Rows are points. Each copy is the shape, with its points in the same order, stretched, turned, moved and blurred by noise. Say if it was mirrored as well.
In the rows, 128 means zero.

Shape, 8 rows:
[[159 107 119]
 [ 63 141  90]
 [111  69 119]
 [127 214 120]
 [ 53  94 104]
 [162 118 126]
 [136 125 219]
 [154  84 129]]
Copy 1:
[[143 133 176]
 [103  92  67]
 [122  84 184]
 [135 176  56]
 [ 93  61 117]
 [139 142 170]
 [ 64 156 174]
 [139 110 196]]
Copy 1 is: only turned
Copy 2 (8 x 3):
[[165 136 100]
 [ 75  83 120]
 [174  73 113]
 [ 63 187 137]
 [113  48 125]
 [163 148 107]
 [183 162 186]
 [182 122 106]]
Copy 2 is: only turned
Copy 3 (8 x 3):
[[125 155 135]
 [184 129  66]
 [113 138  81]
 [203 131 149]
 [151 124  46]
 [129 152 142]
 [ 95  80 154]
 [107 151 125]]
Copy 3 is: mirrored
Copy 4:
[[166 137 167]
 [ 72  73 178]
 [162  69 159]
 [ 57 178 159]
 [102  35 165]
 [156 149 161]
 [117 127  79]
 [179 123 159]]
Copy 4 is: mirrored

Shape, 9 rows:
[[110 205  64 138]
 [126 167 173 104]
 [ 91  75 136 189]
 [166 116 134 149]
 [141 137  88 141]
 [121 136 155  66]
 [ 80 110 124 141]
 [100 191 100  63]
 [116 124 145 174]]
Copy 1, 9 rows:
[[163 111  90  30]
 [212  92 169  94]
 [122 202 131 164]
 [104 115 164 113]
 [118 124 113  90]
 [208  72 136 122]
 [171 156 109 132]
 [233  71  91  68]
 [143 165 157 123]]
Copy 1 is: mirrored
Copy 2 (9 x 4):
[[128 158  12 144]
 [108 145  77  78]
 [ 81 126 207 169]
 [121  95 118 133]
 [136 124  95 153]
 [141 181 105  85]
 [105 171 153 143]
 [158 193  32 110]
 [ 83 111 139 138]]
Copy 2 is: mirrored
Copy 3, 9 rows:
[[111 170 190 208]
 [160 125 169  90]
 [ 73  86  48 112]
 [176 112  93 129]
 [144 149 115 166]
 [163 166 144  75]
 [ 79 132  98 112]
 [134 203 203 135]
 [112  90 101 128]]
Copy 3 is: only turned
Copy 4:
[[ 63 117  91 189]
 [145 120 182 185]
 [214  96 100 102]
 [196 129 101 157]
 [147 143  83 153]
 [141 166 196 148]
 [156 123 130 113]
 [ 63 169 173 176]
 [181  88 107 149]]
Copy 4 is: only turned

Shape, 10 rows:
[[113 156  94 161 181  85]
 [140 114 110 204 187 112]
 [151 109  98 164 168  94]
 [101 179 188 113 172 171]
 [147 126  99 135 173 140]
 [111 211 149 136  77 214]
 [134 161 144 168 145 140]
 [ 97 194 169  90  64 155]
 [133 187 103 117 163 111]
 [ 78 140  96 128 169 122]]
Copy 1 (10 x 6):
[[144 232 109 165 129 113]
 [143 223  75 175 126 173]
 [132 178  78 178 122 144]
 [140 181 211  99  66 145]
 [138 151 129 155 138 146]
 [ 73 141 218   8 164 136]
 [ 99 197 143 124 120 156]
 [ 82 119 194  26  97  96]
 [122 197 167 150 133  87]
 [176 183 119 103 136 119]]
Copy 1 is: mirrored
Copy 2, 10 rows:
[[148 202 114 135  80 215]
 [145 186 163 171  72 212]
 [167 164 148 158  81 204]
 [ 55 143 110 118 161 149]
 [144 168 126 166 135 179]
 [ 92 177 134  43 210 112]
 [111 159 147 114 126 177]
 [ 92 114 104  28 193  96]
 [143 182  96 103 143 200]
 [134 195  90 143 100 155]]
Copy 2 is: mirrored
Copy 3:
[[190 109 154 150 154 128]
 [179  88 103 114 173 116]
 [162  81 135 104 155 120]
 [158 224  94 149 125 128]
 [150 112 108 115 129  94]
 [ 92 149  49 202 108 111]
 [160 122  93 143 141 138]
 [ 88 182 122 184 109 154]
 [180 118 140 154 109 126]
 [144 161 142 161 159  93]]
Copy 3 is: only turned

Shape:
[[ 46 124 153 119 115 179  79  95]
 [146 122 132  92 150 148 139 145]
 [ 94  93 111 118 165 131 184 106]
 [130 177 132 149 118 111 103  90]
 [ 95  94  72 174  84 164 137 108]
 [ 93 103 181  97  41 142 135 163]
 [149 109 129 133 161 162 110 105]
 [133 199 132 132 146 164 109 145]
 [ 83 125 103 142 114 188 113 174]
 [110 169 161 149  95 128 117 154]
 [ 90 104 130 106  94  85 127 132]
 [ 64  93 117 155 120 115  93 156]
 [146 170 119 130  91 123 153 125]
 [109 141  84 163 104  85 105 150]]
Copy 1, 14 rows:
[[142  99 162 121 195 171  62 189]
 [144 146 136 139 151 127 124  87]
 [177 157 177 105  90 117 111 136]
 [ 68  75 130 121 128 111 117 130]
 [171  54 149 101  62 166 105 190]
 [157 157 116 168 174 205  95 199]
 [138  96 168 110 153 130 143 109]
 [ 98  77  96 158 170  88  89  91]
 [178  85  91 138 154 136  70 144]
 [105 108  83 153 170 118  99 158]
 [134 164 121  96 122 156 110 152]
 [159 135  92  64 151 136  96 162]
 [ 93  91 118 158  94 127 116 124]
 [106  94  70  79  92 111 114 125]]
Copy 1 is: mirrored
Copy 2 (14 x 8):
[[164 145 143 125  66 143 105  65]
 [132  95  91 107 130 106 153 125]
 [ 63 140 117  75  98 140 138 126]
 [163 145 117 140 164 162  89 130]
 [ 61 145 153 199 120 114  71  80]
 [177 195 113 175  87  42 158 104]
 [117 106 111  94 148 120 105  84]
 [171  63  93 152 124 142  83 138]
 [120  75 140 182  66  90  95 105]
 [178 144 112 167 113  96  97 143]
 [133 170 155 127 113 109 168 142]
 [112 136 190 130  73  89 116 129]
 [147 136  92 179 161 130 111 143]
 [117 122 172 178 137 118 102 164]]
Copy 2 is: mirrored
Copy 3:
[[113 139 144 165 107  66 124  96]
 [105 144 119 108 117 173 127 121]
 [ 86 139  96 180 149 198 105 103]
 [131  96 136 131 158  88  86 162]
 [184 141 105 170 115 152  84 136]
 [157 212  73  74  96 127 131  92]
 [103 109 133 138  93 133 130 158]
 [125 125 175 125 166 125 141 136]
 [166 154 136 146 128 154 145  93]
 [146 139 118 108 158 103 134 123]
 [137 135  80 115 134 147  65  99]
 [152 103 100 145 123 129 108  80]
 [152 147 118 109 163 147  90 150]
 [174  91 114 128 164 144  60 121]]
Copy 3 is: mirrored
Copy 4 (14 x 8):
[[126 200 129 178  47 119  32 156]
 [ 94 138 111 106 129 151 154 151]
 [ 62 142 123 151 129 171  81 113]
 [157 179 130 182 159 121 136 151]
 [ 89 158 122 109 106  87   7  81]
 [151 232 149  98  23 110 116  64]
 [110 133  81 121 136 148  98 158]
 [ 99 158  92 180 143  96 160 187]
 [ 72 138 113 128  71  72  67 123]
 [147 189 116 170  98  94 144 114]
 [162 151 177 113  92 138 100  84]
 [151 115 147 133  68 104  51  96]
 [120 185 132 142 158 115 156 114]
 [155 105 153 130 143  84 107 102]]
Copy 4 is: only turned

Shape, 15 rows:
[[147 186  98 112 143 118 152 143  98 135 100]
 [156 103  75 134 113 141 144 120 114 129 110]
 [149 150 148 135   7 136 139 126 129 118 146]
 [ 49 116 159 119 128 132 136 124 112 124  73]
 [128 149 164 118  99 124  23 117 119 121 107]
 [144 116  86 191 144 137 122 131  98 115 121]
 [161 101 153 143 116 128 149 118 108 113 148]
 [155 140 107 110  92 117 138 128  91 105 156]
 [144 116 160 119 113 123 144 141 148 142 154]
 [142 118 109 113 146 139 148 116 178 112 154]
 [155 112 143 153 142 130 132 119 115 111 153]
 [127 118 131 123 144  97 105 115  99 150 153]
 [159 142 147 131  98  91 118 152 120 116 136]
 [137 115 157 110 141 143  99 168 166 127 153]
 [150 175 152 123 143 134 137 147  98 138 149]]
Copy 1:
[[172 134  91 129 177 121 129 169 128 150 125]
 [144 138 132 113 119 128 104 159 127  86 102]
 [124 213 150 156 118 132  98 136 133 187 122]
 [134  86 127 136  76 129  67 131  84 175 161]
 [ 72 102 210 105 146 136 101  99 122 199 125]
 [132 149 133  83 129 118 142 152  61  94 120]
 [ 89 168 103 111 112 127 124 152 126 122 142]
 [128 164  98 110 131 155 118 147 131 151  80]
 [107 156 121 149 130 159 136 120 145 139 156]
 [128 122  96 139 114 128 163 108 148 119 112]
 [ 99 155 106 100 117 128 147 134 113 126 139]
 [119 110 136 100 122 193 134 147 121 144 123]
 [ 91 158 127 146 158 144 138 142 113 147 125]
 [ 83 130 134 132 156 156 146  65 134 132 145]
 [134 168  88 104 177 141 140 131 136 175 164]]
Copy 1 is: mirrored
Copy 2:
[[149 112 167 101 184 120 102 132 150 114 147]
 [164 129 179 108 147 148 108 143 148 120  79]
 [ 52 109 145 169 103 138  77 155 151 132  79]
 [157 129  92 173 167 116 122 121  83 142 125]
 [117 124  61 188 103 121 125 151 128  77 136]
 [172 150 152 129 127 137 139  95 139 109 101]
 [123 143 127 137 119 173 120 127 137 142 106]
 [ 98 147 157 130 148 148  81 159 171 136 123]
 [115 115 113 127 113 143 126 141 130 156 113]
 [157 131 154  77 118 127 109 150 108 144 119]
 [138 147 124 133 111 160 133 114 127 134 126]
 [142 136 113 158 125 137 122 147 156 143 148]
 [ 94 136 128 148 133 137 134 150 148 131 132]
 [130 125  74 108 108 123 142 136 112 137 117]
 [120 111 114 123 141 135 112 109 151 128 152]]
Copy 2 is: only turned
Copy 3:
[[105 126 148 114 184 180 153 122  97 111 148]
 [132 125 149 101 125 159 183 119 101 142 107]
 [ 71 196  61  62 188 100 148 156 154 172  86]
 [159 113 142  84 150 120  75 119 155 156 165]
 [ 71 156 191 150 206 119 142 145 186 176  90]
 [121 100 162 120 156 141 149 117  82 147  64]
 [143 123  90 113 140 151 123 153 137 116  79]
 [ 86 115  98  88 163 170 170 138 127 146  88]
 [128 153  93 150 130 127 117 124 152 100 131]
 [114 118 142 170 105 110 157 134 133  88 142]
 [135 106 115 140 146 137 122 148 134 110  75]
 [137 112 124 160 161 158 150 110 138 150 116]
 [ 85 158 117 138 166 153 123 145 128 137  96]
 [ 96 141 147 180 118 115 108 120 170  80 120]
 [109 121 105 130 194 155 117 133 139  84 117]]
Copy 3 is: only turned
